Every row gives one point. The points of each table are mixes of a few directions, plus a little noise. How many directions does each table use, and how many do they share? Where both have some left over, give the other angles between the two spaces (their principal angles), to ten degrees, smallest first.
In the rows, zero is written as 100.

First, 7 rows:
97  102
107  94
89  109
119  84
146  63
117  86
24  162
Second:
57  47
119  124
115  119
109  109
76  72
146  157
77  72
Directions: first 1, second 1, shared 0; angles 90

First, 7 rows:
96  92  69  91
80  126  118  116
78  129  123  118
53  146  107  123
177  15  58  51
114  98  134  105
101  95  92  98
Second:
105  101  182  116
96  98  23  83
103  113  122  109
96  95  53  88
105  174  73  122
102  76  163  103
93  56  55  74
100  90  127  102
Directions: first 2, second 2, shared 1; angles 50

First:
128  42  59  100  73  115  43  67
113  85  97  135  115  62  79  98
98  64  124  57  117  73  129  128
120  124  144  90  126  93  117  140
120  163  129  101  107  143  113  124
76  102  66  98  82  136  124  77
15  142  101  66  42  95  67  59
129  100  127  98  118  90  93  125
90  29  95  81  105  39  89  96
111  147  56  173  113  157  145  87
Second:
145  137  95  97  106  80  78  91
68  72  78  59  101  121  83  123
96  92  80  64  101  106  73  113
78  88  154  191  91  99  180  75
97  96  86  77  102  107  84  109
36  53  149  173  88  121  181  90
147  136  85  78  106  79  64  95
134  125  76  61  105  88  56  105
Directions: first 5, second 2, shared 0; angles 40, 50

First (10 x 11):
46  125  118  62  35  170  47  91  158  122  154
132  67  81  136  161  92  143  84  75  89  94
92  135  115  73  89  104  67  104  127  168  158
94  128  114  74  42  48  78  137  83  73  38
70  68  89  115  96  179  107  68  126  67  121
133  83  90  123  130  46  134  111  56  69  43
149  71  79  142  189  77  149  83  70  117  109
119  99  99  110  124  79  112  101  88  111  98
91  108  106  90  85  102  89  103  109  104  104
75  117  113  79  46  105  76  112  110  83  83
Second (11 x 11):
123  135  146  136  34  99  25  31  93  103  181
69  72  65  119  136  115  99  125  130  84  66
81  105  103  134  90  110  65  108  107  82  105
75  97  91  116  112  108  98  138  103  81  74
162  103  113  17  98  69  170  56  71  152  116
116  95  93  47  122  85  166  122  80  120  70
65  94  85  114  123  110  111  163  101  76  55
107  117  125  147  54  107  21  39  114  95  165
81  137  132  108  75  97  106  171  54  77  80
106  74  75  94  123  103  104  68  128  112  101
114  72  72  69  133  96  135  78  119  121  87
Directions: first 3, second 3, shared 0; angles 50, 60, 60

First, 10 rows:
105  76  68  181  86  67  56  101  183  5  43  83  88  149
102  108  110  52  105  109  108  106  72  145  128  118  116  98
97  99  98  123  100  100  103  96  105  84  88  87  88  91
109  93  89  93  96  85  72  109  129  87  96  118  117  141
96  111  116  76  107  118  128  95  58  138  121  98  99  64
102  98  98  92  99  98  94  103  105  101  101  107  107  112
88  104  106  131  101  114  128  85  81  93  90  72  76  55
105  99  99  80  100  96  87  106  105  109  109  116  114  121
90  99  99  152  98  107  120  86  101  70  74  66  70  65
106  113  115  21  108  109  106  111  60  167  146  134  130  104
Second:
91  112  121  71  111  123  126  94  53  138  124  96  98  67
111  86  74  139  85  71  72  106  158  51  67  105  102  136
108  100  87  128  86  89  121  94  111  92  81  97  91  75
98  114  105  106  94  111  155  87  64  132  102  91  85  31
102  104  93  120  88  97  132  91  93  107  91  94  89  59
101  93  95  104  100  93  80  104  119  83  95  104  105  126
82  112  143  26  133  140  99  102  31  155  154  100  111  101
105  84  87  110  100  82  50  112  147  58  86  108  112  163
101  92  98  95  105  94  65  108  121  80  98  106  111  144
Directions: first 2, second 2, shared 1; angles 40

First (11 x 20):
98  103  106  98  97  103  96  102  99  101  101  101  105  103  104  104  100  92  97  102
61  138  104  70  68  145  107  120  44  82  151  87  158  158  116  151  104  63  79  195
116  85  99  112  113  82  97  92  123  107  80  105  77  77  94  80  98  114  108  62
106  90  76  108  109  90  116  95  101  95  98  97  85  91  86  87  101  130  111  98
101  94  76  104  105  96  118  98  94  93  105  96  92  99  88  93  102  126  108  110
99  95  72  103  104  98  121  98  90  91  109  94  94  101  86  95  102  128  108  117
118  83  100  114  115  79  95  91  127  109  75  106  73  73  94  77  98  115  109  54
104  99  114  101  101  97  88  99  110  106  91  104  98  94  106  98  98  89  98  83
93  112  128  91  90  111  80  106  99  106  102  103  117  110  117  115  98  65  88  102
96  119  174  88  84  114  46  108  117  121  86  113  126  107  139  122  94  20  75  72
108  83  51  112  115  85  135  92  96  88  103  93  75  88  72  79  103  158  119  107
Second:
80  118  130  85  125  103  130  109  82  99  105  95  99  120  160  113  88  97  94  65
118  86  103  106  99  107  64  99  120  88  102  113  124  101  75  106  112  72  93  113
85  102  54  86  99  80  155  97  75  103  113  83  76  93  89  80  109  154  112  120
121  87  101  121  85  120  50  98  119  87  99  113  125  103  63  112  102  71  98  128
88  102  52  126  123  104  173  97  60  86  105  79  52  105  112  93  68  195  133  99
109  93  139  85  133  89  88  103  125  95  94  114  115  103  130  102  112  64  85  48
94  110  109  90  63  103  72  101  102  119  99  100  112  94  85  103  108  70  89  127
84  120  139  82  97  88  105  104  99  129  85  97  86  93  145  97  92  82  91  58
124  77  82  121  107  105  78  94  119  81  99  110  109  96  64  97  106  103  106  112
96  103  84  93  77  103  93  100  93  101  111  97  113  101  75  101  112  94  96  141
100  103  109  105  91  98  92  98  105  113  88  100  89  90  103  96  92  99  101  89
Directions: first 2, second 5, shared 2

First, 9 rows:
44  102  80  96  30  156  87  80  135  194  132  60  120  148  120  103  92  90  89  143  79  94  98  143  101  86  118  103  79  80  104  93
94  124  105  113  45  82  124  142  109  88  124  104  108  134  89  106  115  88  109  92  86  71  94  84  90  102  107  85  83  103  126  89
125  140  121  127  81  58  111  88  111  73  124  107  104  127  116  131  115  73  122  91  93  73  91  88  87  131  117  80  135  77  127  86
91  90  111  74  120  111  134  84  117  94  80  78  89  80  86  90  76  110  78  120  121  96  95  108  91  93  91  83  90  123  119  111
86  75  67  97  117  147  18  93  87  165  103  112  103  96  115  81  101  121  100  88  84  139  109  117  131  82  91  141  89  88  33  117
125  89  84  113  125  91  37  145  54  85  88  144  94  90  93  88  122  117  114  60  87  128  108  68  132  89  93  127  97  97  47  113
118  110  91  112  155  87  107  52  148  99  143  129  104  69  120  80  90  108  130  37  107  80  97  137  55  141  53  128  116  93  80  93
132  125  153  77  128  66  132  75  110  50  59  74  66  94  87  119  80  100  74  134  132  89  83  66  106  104  119  35  128  115  145  127
83  43  89  93  100  103  150  142  30  49  49  87  115  59  68  104  108  92  84  135  108  126  124  88  108  71  109  114  82  126  124  74
Second (8 x 32):
119  95  123  83  119  82  147  92  89  75  86  83  93  88  88  133  103  71  88  139  110  76  104  101  91  132  110  87  124  93  138  57
89  193  125  154  87  57  14  101  194  103  115  117  119  155  143  123  84  99  92  24  72  48  73  104  102  68  50  76  54  113  78  113
105  86  106  64  112  103  174  87  90  84  83  76  104  80  71  122  98  75  104  154  108  89  115  105  77  126  98  102  124  113  142  62
72  74  70  107  87  130  116  60  95  122  118  90  116  86  120  74  94  113  121  101  110  136  106  126  82  89  113  122  110  94  96  124
127  120  130  118  111  67  57  128  98  84  95  118  81  118  107  118  108  95  74  80  94  76  83  82  127  108  109  77  94  80  90  89
96  53  82  129  95  117  80  69  54  115  124  109  90  83  137  70  103  119  101  88  117  147  91  118  114  102  157  109  120  51  81  126
114  112  93  60  101  110  67  195  93  100  72  125  83  114  38  81  114  124  98  87  79  96  111  45  130  78  59  109  60  150  63  118
78  68  71  84  92  132  145  68  87  116  107  82  115  78  97  80  96  105  122  126  110  130  115  119  76  97  107  123  115  106  110  108
Directions: first 6, second 4, shared 1; angles 40, 40, 50

First (9 x 32):
93  107  97  103  97  102  84  105  103  106  81  98  104  102  101  103  101  99  94  97  101  99  102  100  107  110  94  95  104  100  101  101
100  104  102  111  111  107  63  110  96  113  99  102  101  109  107  107  130  109  91  125  98  106  99  90  91  100  88  87  139  86  104  110
88  101  107  91  104  99  88  103  98  104  80  107  102  107  99  107  98  105  89  90  102  90  104  91  120  112  97  108  110  104  110  96
99  101  95  95  88  96  120  95  106  92  90  95  101  93  95  95  77  91  105  80  103  96  100  109  108  103  106  104  70  110  95  93
89  116  102  80  98  111  106  84  104  111  90  95  106  97  107  102  82  104  90  81  105  101  96  94  108  104  101  105  79  103  108  94
101  104  101  109  108  105  72  108  98  110  101  101  101  107  106  105  122  106  93  119  98  105  98  94  93  100  92  90  128  90  102  108
115  55  100  93  82  62  195  95  97  47  122  112  85  83  64  82  50  73  137  61  97  75  114  128  123  94  132  140  39  138  83  76
109  102  109  97  117  112  95  92  92  111  137  104  98  102  111  102  124  116  100  127  99  113  91  87  79  83  99  99  124  86  107  108
107  113  87  121  94  107  77  109  105  108  99  88  104  98  108  97  117  98  102  121  99  114  94  107  73  95  90  72  108  85  89  112
Second (9 x 32):
78  71  103  105  103  120  87  93  87  115  83  99  87  117  89  105  104  72  72  99  56  64  78  98  139  91  94  112  136  111  103  111
102  70  63  95  107  126  114  113  107  89  93  84  103  77  109  109  109  105  102  83  105  98  72  79  71  101  66  72  80  109  92  91
101  101  112  85  102  77  90  105  103  118  104  109  100  107  100  109  100  106  98  102  106  101  106  119  99  107  100  102  110  92  112  93
80  109  140  88  115  114  96  105  91  102  95  108  113  87  111  101  85  93  97  87  86  106  102  96  103  102  128  97  98  87  115  107
117  111  94  90  99  77  102  104  112  89  105  131  101  97  100  105  113  132  91  93  134  124  104  89  87  102  68  100  91  115  90  88
115  69  47  103  88  86  104  99  110  103  95  84  84  119  86  110  114  108  104  105  115  75  95  101  105  110  64  108  109  118  95  82
104  141  127  115  98  111  107  95  97  86  116  103  114  81  112  79  90  97  112  108  99  134  111  101  79  86  131  87  76  84  89  118
98  120  117  100  103  104  110  100  94  83  99  89  110  92  105  90  82  104  124  98  112  108  126  93  101  112  139  107  82  88  110  99
107  108  96  119  83  85  90  86  98  115  109  93  87  125  87  90  103  84  100  126  86  89  107  124  116  90  109  114  121  97  94  110
Directions: first 4, second 6, shared 1; angles 60, 60, 80

First:
155  111  93  118  114  92  107  91  100  85  74  67  136  108  147  108  101  115  137  94  104  116  99  115  103  75  106  134  72  98  95  125
167  122  103  131  121  100  116  81  105  82  67  57  148  105  157  111  107  128  141  94  109  133  98  120  106  77  114  139  65  101  85  129
125  95  85  120  106  97  110  89  100  85  92  85  120  104  112  116  99  112  106  132  106  106  97  113  97  85  107  133  97  91  93  107
162  84  61  96  110  58  85  120  86  77  76  66  129  131  150  111  80  90  146  89  86  80  102  109  96  50  85  147  73  88  121  132
5  77  105  54  72  104  77  129  94  129  144  160  30  93  24  78  92  60  47  89  86  58  105  69  93  138  79  33  143  105  121  61
34  65  82  102  79  112  105  97  98  103  139  144  61  90  23  114  95  90  36  178  104  75  95  95  87  122  99  93  154  86  97  60
42  94  114  83  86  115  95  105  103  119  125  135  64  87  53  90  103  87  64  101  99  89  101  85  99  130  96  59  126  105  102  74
143  127  116  117  116  106  110  86  106  96  76  72  132  97  143  100  111  120  131  75  107  130  100  111  108  91  112  112  71  107  88  120
69  125  138  83  97  119  96  101  107  125  106  116  81  85  91  76  112  97  93  48  100  114  104  85  109  131  100  47  98  120  98  92
Second (9 x 32):
62  72  125  117  109  142  96  61  98  103  116  95  121  86  62  119  125  108  51  140  94  107  93  119  87  101  102  117  137  95  101  57
22  58  81  88  85  117  67  97  73  114  136  125  79  84  45  118  117  64  38  148  77  68  105  100  70  116  78  86  166  80  140  37
121  100  148  101  119  116  108  82  119  99  89  78  128  112  104  90  100  122  111  60  101  115  92  109  117  79  107  114  74  120  81  115
63  103  70  122  92  121  87  82  74  108  111  105  101  64  98  128  136  85  67  159  95  110  110  110  71  131  98  91  148  75  126  52
91  84  65  97  99  93  69  104  68  101  101  89  110  94  117  119  115  72  96  116  77  84  109  107  75  93  80  108  124  79  144  76
149  117  43  106  86  47  122  135  103  79  86  108  78  116  130  100  65  101  140  124  118  90  103  88  108  94  106  114  72  89  85  147
137  111  52  95  82  47  125  141  111  82  94  121  66  121  108  92  56  102  133  117  119  82  99  81  114  95  106  105  73  96  78  149
144  113  138  83  113  87  113  112  125  96  81  86  107  127  119  71  75  118  141  28  106  105  93  92  129  75  106  103  46  128  75  149
111  142  179  91  116  128  114  87  128  120  85  90  109  94  115  64  112  126  122  7  111  139  97  92  128  114  116  63  59  139  70  121
Directions: first 3, second 5, shared 3

First, 9 rows:
58  88  44  53  101  133  115  126  119  166  123  134  114  96  111  83  132  147  153  68  63  77  155  119  78  90  124  130  77  164  102  79
115  88  144  106  45  117  100  105  139  107  139  128  107  104  71  145  98  133  96  52  157  78  142  120  105  98  116  91  104  80  66  99
105  107  144  136  111  69  91  87  72  53  91  69  101  112  94  123  72  65  60  119  115  109  67  104  117  109  92  75  113  74  105  119
139  117  105  123  117  80  91  77  84  58  57  75  79  91  108  75  89  57  74  148  101  132  40  61  109  105  68  90  116  55  110  108
44  99  78  95  149  81  102  112  55  102  97  75  116  116  120  93  93  84  104  114  48  96  96  123  99  104  109  103  88  150  130  104
57  90  70  74  110  114  109  121  100  138  120  113  116  105  108  98  113  126  130  77  69  81  138  126  89  94  122  116  83  153  108  91
104  96  39  53  85  141  111  111  139  157  102  141  93  79  109  63  139  142  151  83  81  94  134  82  77  87  103  133  86  124  91  74
143  105  165  141  73  83  89  80  106  52  98  88  91  103  77  132  76  78  56  104  158  109  74  92  118  107  87  72  121  37  80  117
131  113  111  121  110  83  92  80  89  66  71  79  85  94  104  88  89  68  76  134  107  125  55  72  108  104  77  87  113  62  106  110
Second (8 x 32):
72  99  88  91  110  108  104  108  101  116  110  107  86  101  113  103  113  110  114  103  88  96  102  95  103  113  99  101  94  121  109  98
59  109  65  103  116  117  114  113  140  150  107  114  73  111  119  103  135  154  164  101  73  95  121  59  90  137  88  125  97  126  108  84
181  91  156  103  71  72  79  77  50  23  82  76  146  86  62  92  43  25  8  93  143  111  74  157  108  41  117  69  111  44  82  122
134  87  139  89  86  82  83  89  44  43  98  88  127  87  84  100  59  32  21  99  127  103  70  154  117  57  116  67  100  79  97  122
138  101  118  109  87  88  94  90  96  77  90  90  118  97  83  95  81  84  78  96  116  106  95  110  97  82  104  95  108  72  89  104
82  109  78  108  108  110  110  107  134  134  100  106  85  108  108  100  124  143  148  100  84  99  118  66  89  125  90  121  100  110  101  87
5  91  64  68  131  124  111  125  89  143  130  125  58  101  143  113  136  118  129  113  65  84  97  94  117  134  95  99  77  173  131  99
128  115  93  125  93  98  104  93  144  117  83  95  105  110  89  92  107  138  138  94  100  106  122  66  80  112  90  125  113  75  85  86
Directions: first 3, second 2, shared 0; angles 40, 50

First, 11 rows:
100  95  93  97  118  109  96  103  99  106  99  107  105  105  104  98  103  93  95  105  107  108  94  105  107  101  100  95  96  112  105  100
121  76  126  158  25  70  100  101  120  35  99  69  75  101  77  126  104  120  155  85  67  91  141  106  94  86  105  141  108  47  91  103
115  59  132  157  72  106  73  139  133  5  88  88  117  110  119  104  109  81  117  87  128  106  138  100  108  84  119  170  106  94  98  99
108  85  117  131  67  92  94  110  114  55  98  85  98  101  98  106  102  102  121  90  99  96  123  99  98  91  106  131  106  80  94  102
130  58  106  156  82  98  84  110  119  42  91  90  92  120  97  124  112  94  144  98  88  114  131  127  117  89  107  132  92  89  108  102
81  119  105  77  105  104  104  103  96  116  104  104  110  88  107  84  93  100  74  98  116  91  89  81  90  103  101  96  105  106  94  99
87  116  82  64  144  116  101  99  89  141  100  119  115  97  114  84  98  89  66  110  119  106  75  96  103  109  97  74  95  132  104  96
111  108  94  110  55  65  123  64  90  120  109  81  58  96  59  125  96  135  144  96  41  88  108  110  88  101  87  75  102  54  95  107
78  123  89  56  146  121  101  105  88  139  101  120  123  93  120  76  96  87  51  108  133  102  72  86  99  109  99  79  98  137  101  96
91  117  70  57  159  116  105  88  80  164  100  124  107  103  109  90  97  92  71  116  105  108  67  108  108  113  92  55  89  135  110  98
73  143  82  41  126  102  120  77  75  176  110  113  100  85  96  82  88  110  63  106  97  90  64  84  87  113  89  51  102  112  97  99
Second:
143  99  82  124  129  55  89  99  108  70  122  99  126  156  90  104  81  49  175  80  89  116  107  130  117  55  112  161  62  83  98  88
88  92  135  87  68  147  75  112  128  88  102  84  86  123  136  66  136  89  93  92  98  121  125  84  112  87  77  77  132  104  92  99
91  117  58  96  116  96  100  92  82  88  63  81  105  99  137  116  108  113  111  83  129  65  124  111  96  85  113  109  113  112  101  99
90  126  124  84  78  114  125  128  84  129  116  100  83  81  101  101  81  76  99  83  56  96  109  77  93  100  103  95  117  89  82  113
130  100  89  113  86  95  102  124  94  103  118  123  110  74  111  101  95  85  127  117  101  130  88  84  79  70  112  94  93  87  80  118
92  104  121  93  99  113  102  79  90  130  94  99  76  105  97  110  111  102  72  107  61  96  81  101  106  125  88  74  114  107  100  94
121  76  47  127  132  58  102  73  88  95  85  133  127  56  70  128  92  154  86  150  156  99  53  116  77  119  117  94  61  108  118  103
64  98  138  85  98  106  125  84  94  139  105  107  78  74  44  106  83  132  31  114  72  82  71  92  102  171  87  76  100  106  118  96
81  90  106  91  95  116  81  108  132  58  94  74  110  131  115  70  113  101  107  75  138  96  142  104  118  89  90  121  108  104  112  90
Directions: first 3, second 6, shared 0; angles 40, 40, 70

First, 8 rows:
120  126  94  45  111  153  93  112  91  44  55  95  100  123  85  74  41  74  75  186  65  130  108  100  93  81  95  48  84  92  117  96
100  92  83  82  118  135  81  89  86  39  79  96  132  137  90  75  73  97  69  129  90  105  93  100  103  86  91  88  98  83  130  115
85  78  100  137  97  69  101  88  103  126  129  104  109  92  109  113  137  119  111  42  125  79  92  99  106  111  101  136  112  101  95  107
100  93  87  87  113  126  86  92  89  55  85  97  124  128  93  80  80  98  76  120  93  103  94  100  102  90  93  91  98  88  122  111
73  57  94  161  100  55  94  76  101  127  146  105  126  99  113  116  159  134  109  5  141  63  84  100  112  116  100  161  120  97  100  117
104  116  117  106  83  75  120  114  113  153  111  103  65  64  108  122  115  98  129  90  101  103  110  100  95  111  109  101  99  117  71  83
109  113  101  81  101  115  101  107  99  90  86  98  93  101  96  95  81  90  96  130  87  112  105  100  96  95  100  81  94  100  101  95
109  125  122  100  77  73  126  121  117  165  109  102  51  55  109  126  113  93  136  99  97  107  115  100  92  112  111  94  97  121  63  75
Second, 8 rows:
73  81  110  108  117  84  115  78  95  120  122  111  97  112  83  103  127  120  79  79  110  108  71  105  99  113  82  72  123  79  88  126
49  170  110  148  69  105  151  170  77  168  86  99  77  51  131  91  86  181  140  57  88  10  152  127  105  112  141  56  127  139  118  89
115  74  129  60  94  97  86  86  126  70  114  100  68  118  72  108  74  59  91  146  96  163  82  111  81  91  88  95  93  87  40  104
114  83  90  93  105  108  78  88  102  65  97  96  119  117  99  96  94  83  91  109  103  108  96  95  102  91  96  123  89  94  109  101
128  127  106  83  86  94  110  117  112  130  89  98  72  68  109  114  97  74  124  125  88  114  118  91  95  101  108  100  83  118  87  71
122  80  79  95  118  99  83  72  99  85  99  101  126  112  100  103  123  78  87  99  108  115  84  79  107  100  85  124  88  88  121  102
135  116  78  94  90  117  78  114  102  75  75  89  119  92  122  96  82  77  118  116  93  86  128  86  105  86  116  139  73  119  128  74
68  69  97  117  121  96  99  75  88  86  118  107  123  130  86  90  118  128  71  70  114  94  71  108  105  106  83  90  123  75  107  135
Directions: first 2, second 4, shared 1; angles 50

First (9 x 32):
112  75  38  126  127  109  127  97  110  81  133  79  80  75  100  83  84  102  104  94  75  94  104  108  83  109  90  78  80  93  103  130
100  94  81  107  139  107  93  92  130  72  110  84  73  82  81  74  106  93  102  82  76  114  89  122  103  125  102  88  72  84  101  138
97  111  162  81  77  106  102  103  99  122  83  108  123  118  103  131  123  108  95  110  119  96  107  96  110  80  113  125  108  108  85  87
84  109  59  100  129  90  56  95  114  68  91  99  68  94  82  56  82  82  101  78  81  120  72  107  106  138  95  77  95  85  122  113
85  101  132  82  48  117  107  116  91  127  85  108  134  131  113  145  90  107  79  126  120  73  99  61  101  64  107  115  125  125  91  66
93  108  167  78  78  116  103  104  113  119  85  103  121  120  97  135  126  109  89  109  115  93  103  94  113  78  118  126  100  109  80  95
72  120  141  70  53  102  66  114  90  119  63  121  126  139  104  125  91  95  81  115  123  90  82  64  114  83  107  113  135  120  103  57
168  84  40  163  167  52  156  71  60  91  158  93  72  30  113  48  119  108  158  79  86  132  153  173  69  124  72  85  71  64  110  131
88  98  83  97  83  104  92  108  94  101  94  104  105  111  105  104  79  97  90  106  101  90  91  78  98  95  96  92  115  110  107  84
Second:
92  148  119  114  152  82  96  68  101  63  132  122  63  103  57  128  100  97  59  107  91  109  132  116  91  114  116  88  50  102  118  171
95  116  85  88  41  73  111  108  81  121  65  68  118  110  98  83  90  98  107  104  118  105  76  72  71  84  99  94  139  97  93  75
106  117  87  87  94  76  95  87  107  106  86  62  110  96  76  103  91  99  114  117  106  111  66  110  82  92  99  113  113  112  100  86
94  124  122  81  110  96  105  119  85  79  74  110  79  104  82  64  113  81  86  82  74  127  97  97  116  117  84  71  103  68  113  147
97  85  77  120  61  96  104  88  100  128  114  88  124  106  120  127  86  119  107  113  132  74  106  82  73  78  119  118  110  125  86  53
93  156  109  74  95  60  107  98  84  83  65  74  84  109  54  75  98  82  83  101  89  134  74  95  83  105  92  78  112  80  114  143
112  50  107  110  143  146  87  106  124  96  129  130  101  83  131  108  112  105  116  93  85  84  117  125  140  112  96  116  77  105  96  89
112  5  95  124  104  170  93  124  120  123  134  143  124  87  180  111  111  119  128  85  103  57  133  102  143  98  98  121  95  109  81  39
Directions: first 4, second 4, shared 0; angles 30, 60, 90, 90

First, 8 rows:
108  105  96  99  85  105  103  96  130  93  105  77  77  105  95  87  137  117  122  56  102  73  91  90  66  86  97  130  80  85  106  121
110  106  93  98  80  106  103  97  140  90  105  70  69  106  93  84  151  123  130  39  104  64  89  87  53  80  94  141  72  78  108  131
117  110  91  97  69  109  106  94  165  85  109  52  51  112  89  75  181  136  148  5  107  43  81  79  28  68  90  164  56  67  111  148
92  96  105  100  117  95  96  103  66  108  96  127  126  94  106  113  57  80  74  150  96  130  109  110  137  117  105  67  124  117  93  75
92  96  106  102  116  96  96  103  64  108  95  127  126  93  106  113  56  80  74  152  96  131  111  111  140  119  106  65  124  118  93  75
100  100  101  101  102  99  101  100  98  101  100  102  101  99  100  101  97  98  98  102  99  103  100  102  103  102  100  98  101  100  99  98
91  94  106  101  118  94  96  104  62  109  96  128  128  93  107  115  53  79  72  155  97  133  110  113  143  119  106  62  127  120  93  72
94  96  104  101  113  96  97  102  74  107  96  120  119  96  105  111  68  87  81  137  97  123  107  108  130  113  104  74  117  115  95  81
Second, 10 rows:
86  91  101  89  117  103  99  102  80  113  99  87  88  105  124  98  66  80  90  119  88  116  106  110  109  127  101  96  109  96  106  74
110  124  76  87  80  129  122  97  175  92  108  28  41  104  115  59  172  126  174  13  84  17  75  63  40  95  82  154  37  43  134  122
136  112  99  129  57  106  88  82  80  104  68  138  170  82  74  104  125  100  76  139  108  98  97  79  129  83  108  28  95  118  63  92
102  85  127  104  97  97  82  120  80  99  90  111  71  110  129  113  76  116  89  129  94  126  122  125  90  98  116  116  124  131  84  96
95  93  112  98  106  97  96  115  79  106  94  102  92  100  121  103  73  97  91  133  93  115  120  114  117  108  110  92  116  116  99  81
72  107  84  99  135  46  128  104  116  76  149  138  162  80  7  116  114  96  91  70  153  106  109  103  157  47  89  100  119  109  131  145
95  84  102  93  98  94  90  95  78  115  95  77  89  112  109  91  89  80  79  99  101  116  110  111  93  111  105  101  106  94  95  85
91  108  97  92  112  100  114  116  115  95  110  89  86  93  108  94  100  108  123  98  96  82  108  97  112  98  98  110  96  96  122  99
105  105  106  109  110  129  91  89  100  93  90  146  105  101  123  129  70  108  102  130  76  119  65  99  84  131  94  95  104  113  80  99
106  90  96  100  87  100  89  79  97  107  96  85  97  114  90  93  115  89  85  71  106  106  87  99  69  102  98  109  92  86  86  107
Directions: first 1, second 6, shared 1
